Each row is a point. A path goes straight from each point to the next, and from the last back to the first. The post is the endless flat space through its rows: a point in 2 columns, a line in 3, a plane in 4, and so on, so that a path can go around it. How many times does the path go around the post? Going back the other way cancels.

Post (1 x 2)
-0.06	-0.07
Path (17 x 2)
-0.09	-0.24
0.01	-0.34
-0.43	-0.48
-0.60	0.03
-0.42	0.37
0.22	0.37
0.20	-0.06
0.21	-0.46
-0.23	-0.44
-0.38	-0.17
-0.51	0.19
-0.01	0.15
0.42	0.25
0.19	0.12
-0.11	0.12
-0.31	0.15
-0.23	-0.21
Times around: 1

Post (7 x 8)
-0.33	0.03	-0.34	0.14	-0.11	0.22	-0.46	0.00
-0.36	0.16	0.13	0.44	0.20	0.05	-0.73	0.08
-0.02	-0.04	-0.14	0.53	0.18	0.22	-0.09	-0.04
0.23	-0.10	0.62	-0.38	0.01	-0.07	0.29	0.51
0.28	-0.02	0.70	-0.43	0.25	-0.15	0.45	-0.20
-0.15	-0.17	0.13	0.47	-0.26	0.09	-0.31	-0.20
-0.13	0.02	-0.36	0.58	-0.10	-0.34	-0.28	-0.18
Path (13 x 8)
0.04	-0.58	-0.26	0.15	-0.20	-0.02	0.14	0.19
0.24	-0.18	-0.20	0.04	-0.09	-0.03	-0.40	-0.35
0.24	0.36	0.66	-0.02	0.16	0.23	-0.28	0.33
0.42	0.14	0.34	0.03	0.08	-0.15	-0.39	-0.16
0.10	-0.31	-0.17	-0.21	0.09	-0.24	-0.03	-0.04
-0.39	-0.03	-0.08	0.24	-0.24	-0.58	-0.52	-0.60
-0.18	-0.16	-0.19	0.03	0.04	0.37	-0.21	-0.09
0.23	0.07	0.19	-0.03	0.22	-0.01	-0.65	0.03
0.14	0.39	-0.25	-0.07	0.12	0.30	-0.34	0.16
-0.09	0.29	0.22	0.45	-0.17	0.29	-0.40	0.24
0.13	-0.30	0.36	0.64	-0.58	-0.25	-0.25	-0.73
0.08	-0.04	-0.20	-0.08	0.32	-0.20	-0.31	0.45
-0.21	-0.17	0.04	0.32	0.21	0.42	-0.26	-0.14
Times around: 0

Post (13 x 14)
0.43	0.17	0.19	-0.47	-0.18	-0.07	0.23	0.21	0.35	0.23	-0.58	-0.05	-0.14	-0.16
0.42	-0.07	-0.04	-0.69	0.26	-0.34	0.12	0.13	0.42	0.14	-0.18	0.09	0.22	0.04
0.24	-0.04	0.30	-0.03	0.08	0.23	-0.22	-0.03	0.11	0.02	0.23	-0.35	0.15	-0.31
-0.28	0.51	0.11	-0.24	-0.03	-0.03	-0.08	-0.17	0.25	0.06	0.05	0.07	-0.26	0.41
0.13	-0.11	-0.24	0.38	-0.35	0.32	-0.31	0.18	0.05	0.41	-0.16	-0.17	0.44	-0.24
-0.11	0.15	0.09	0.27	-0.28	0.27	-0.40	0.32	-0.20	0.34	-0.12	-0.13	0.59	0.35
-0.08	-0.23	-0.04	0.30	0.13	-0.38	0.25	0.33	-0.22	0.35	0.17	0.03	-0.08	-0.49
-0.18	0.37	0.04	-0.15	-0.17	0.35	0.00	0.41	-0.04	-0.08	0.73	0.45	0.35	-0.07
0.09	0.09	0.22	-0.15	0.21	0.21	0.31	-0.03	0.36	0.30	0.32	-0.14	0.30	0.00
-0.16	-0.37	-0.06	0.12	-0.01	0.48	-0.02	-0.13	-0.30	0.21	-0.64	-0.37	-0.53	0.04
0.32	0.17	-0.11	-0.49	-0.31	0.27	0.14	-0.11	-0.13	0.02	0.04	-0.17	-0.30	0.37
0.00	-0.56	-0.19	0.39	-0.28	-0.03	0.06	0.51	-0.07	0.13	-0.20	0.03	-0.04	0.01
-0.07	-0.16	0.10	0.30	-0.06	-0.12	0.16	-0.01	-0.20	0.15	-0.01	0.41	0.27	0.06
Path (25 x 14)
-0.02	-0.59	0.00	0.10	0.18	-0.06	0.06	0.49	-0.37	0.09	0.05	-0.16	0.36	0.10
0.61	-0.27	-0.16	0.24	-0.87	0.05	-0.36	-0.04	-0.34	0.22	-0.29	-0.45	0.10	-0.57
-0.27	-0.28	0.34	-0.29	-0.25	-0.01	-0.24	0.08	0.26	-0.19	0.10	0.18	-0.15	0.15
-0.43	0.21	-0.25	-0.40	-0.02	0.29	0.50	0.14	0.21	0.41	-0.24	0.00	0.39	0.28
0.52	-0.12	0.24	-0.13	-0.13	0.27	0.27	-0.07	-0.14	0.00	0.03	-0.35	0.13	0.19
0.09	1.09	0.58	-0.22	-0.02	0.10	-0.28	0.11	0.30	0.04	-0.15	-0.18	-0.12	0.13
0.22	-0.02	-0.10	-0.21	0.07	-0.05	-0.27	0.53	0.47	0.31	-0.26	0.31	0.03	0.17
0.26	-0.23	0.18	0.07	-0.26	-0.48	-0.39	-0.08	-0.42	0.10	0.19	0.11	-0.34	-0.12
0.65	0.07	0.44	-0.01	-0.18	-0.23	0.01	0.02	-0.27	0.27	0.30	-0.24	0.10	-0.08
-0.14	0.71	0.36	0.19	0.07	0.18	-0.17	-0.05	-0.14	-0.06	0.09	0.56	0.30	0.65
-0.02	0.55	-0.27	-0.07	-0.43	-0.18	-0.27	0.39	-0.12	-0.08	-0.72	0.58	0.12	0.16
0.04	-0.27	-0.34	-0.17	0.05	0.22	0.10	0.77	0.31	0.28	0.32	-0.35	0.61	-0.09
-0.18	0.03	0.02	0.29	-0.57	0.12	0.16	-0.14	-0.22	0.02	-0.21	-0.17	-0.09	-0.26
0.47	0.20	0.06	-0.30	-0.52	-0.20	-0.56	0.19	0.06	-0.19	-0.94	0.35	0.30	-0.05
0.41	0.35	-0.02	-0.02	-0.44	0.04	0.43	0.45	-0.18	0.14	-0.36	0.45	0.04	-0.15
0.11	0.54	0.32	0.07	-0.03	-0.01	-0.28	-0.31	0.64	0.14	0.17	0.22	0.10	-0.18
0.11	-0.50	0.41	0.12	0.33	-0.70	0.24	0.07	-0.02	0.61	-0.33	-0.40	-0.02	0.35
-0.13	-0.21	0.22	-0.25	0.40	-0.07	-0.02	0.40	0.40	0.53	-0.45	-0.07	0.62	0.05
0.15	0.07	0.52	0.04	-0.48	0.02	-0.05	0.05	-0.07	-0.35	-0.36	0.09	0.41	-0.22
-0.17	-0.32	-0.54	-0.02	-0.08	0.09	0.20	0.57	-0.06	-0.32	-0.37	0.49	0.16	-0.07
0.21	0.33	0.09	0.00	-0.05	-0.06	0.02	0.26	0.02	0.16	0.23	0.17	0.19	-0.59
0.31	0.09	0.03	-0.54	0.13	0.10	0.39	-0.03	0.23	0.22	0.13	-0.23	-0.53	-0.15
0.10	0.05	-0.08	-0.39	-0.18	-0.36	-0.03	0.33	-0.21	0.60	0.05	-0.10	0.30	1.04
-0.44	-0.13	0.27	0.03	-0.35	0.06	0.32	0.21	-0.37	0.21	-0.33	0.24	-0.04	-0.13
-0.42	-0.13	-0.50	0.19	-0.44	-0.11	0.03	0.27	-0.05	-0.15	-0.37	0.47	0.25	0.02
Times around: 2
